Each point is reached from the start by the listed moves, each made once or not at all, plus a little noise. Is the number of moves made odd or even? Then give how often each move was made.

Moves:
(1): 48 16 25 -17
(2): -31 85 -27 -41
Start: 11 -25 -19 -23
Points:
64 -15 7 -44 => odd (1, 0)
-17 49 -35 -68 => odd (0, 1)
3 -28 -13 -25 => even (0, 0)

Moves:
(1): 10 -31 -25 -22 12 -26
(2): 33 8 -40 15 -20 35
(3): -27 32 32 14 -27 -22
(4): 5 24 -75 9 51 -14
Start: 26 1 -8 -19 16 -23
Points:
31 40 -15 9 -37 -16 => even (0, 1, 1, 0)
69 -17 -77 -31 9 -16 => even (1, 1, 0, 0)
40 -12 -108 -33 82 -63 => even (1, 0, 0, 1)
3 31 21 -4 -14 -42 => odd (0, 0, 1, 0)
7 55 -52 9 43 -65 => even (0, 0, 1, 1)

Moves:
(1): 6 55 9 11 35 -22 21 27 0
(2): 11 -32 6 24 8 -3 40 3 -26
(3): -13 93 1 -71 17 0 50 -14 31
(4): 35 0 15 -33 9 21 3 -7 -24
(5): 30 -30 -22 31 -39 -7 3 8 20
(6): -7 -2 -19 25 25 31 3 -36 2
(7): -8 20 -28 -16 52 -3 38 -16 36
(8): 14 -16 -21 33 -47 20 0 64 24
Start: -24 13 5 21 5 -6 -3 -36 -5
Points:
-40 183 -11 -55 109 -30 105 -38 60 => odd (1, 0, 1, 0, 0, 0, 1, 0)
-13 -18 10 47 14 -9 36 -33 -30 => odd (0, 1, 0, 0, 0, 0, 0, 0)
35 -16 -22 45 0 40 6 -72 -5 => odd (0, 0, 0, 1, 1, 1, 0, 0)

Moves:
(1): -8 -32 -51 9 27 2 -1 17 -8 28 -40 22 -18
(2): -7 -15 -9 2 -12 -7 -6 -2 -22 -17 -14 1 1
(3): -11 -26 34 37 -10 0 -30 6 29 15 -16 -21 29
(4): -15 -2 -8 40 -23 -12 15 11 17 -23 -51 18 -4
(5): 26 -4 -25 15 29 -38 6 -23 48 -33 4 -43 -16
(6): -24 3 4 -50 30 20 28 28 33 -9 10 -11 25
(7): 42 -21 24 8 -29 -40 22 17 -7 -20 17 -21 20
(8): -7 -9 8 9 -35 13 -5 7 48 8 -20 -14 -39
(9): 10 7 -28 15 26 39 -9 2 8 1 -39 -12 -12
(10): 15 -15 15 -15 -4 32 -2 -22 26 0 -16 -11 12
(11): 10 -15 -42 7 -6 -33 7 -2 9 -1 36 7 3
Start: -4 10 -16 -7 17 -32 -12 11 -2 18 21 -4 4
Points:
36 -78 -28 86 -37 -57 -19 22 61 -26 -66 -45 50 => odd (0, 1, 1, 1, 0, 0, 1, 0, 1, 1, 1)
-4 -108 -31 38 -34 -52 25 72 147 11 -55 -33 34 => even (1, 0, 1, 1, 0, 1, 1, 1, 0, 1, 1)
-26 -37 -127 34 58 -14 16 50 122 -28 -129 -44 -61 => odd (1, 1, 0, 1, 1, 1, 0, 1, 1, 0, 0)
38 -66 -50 10 -30 -102 51 23 153 -73 -16 -78 7 => even (0, 1, 0, 1, 1, 1, 1, 1, 0, 1, 1)
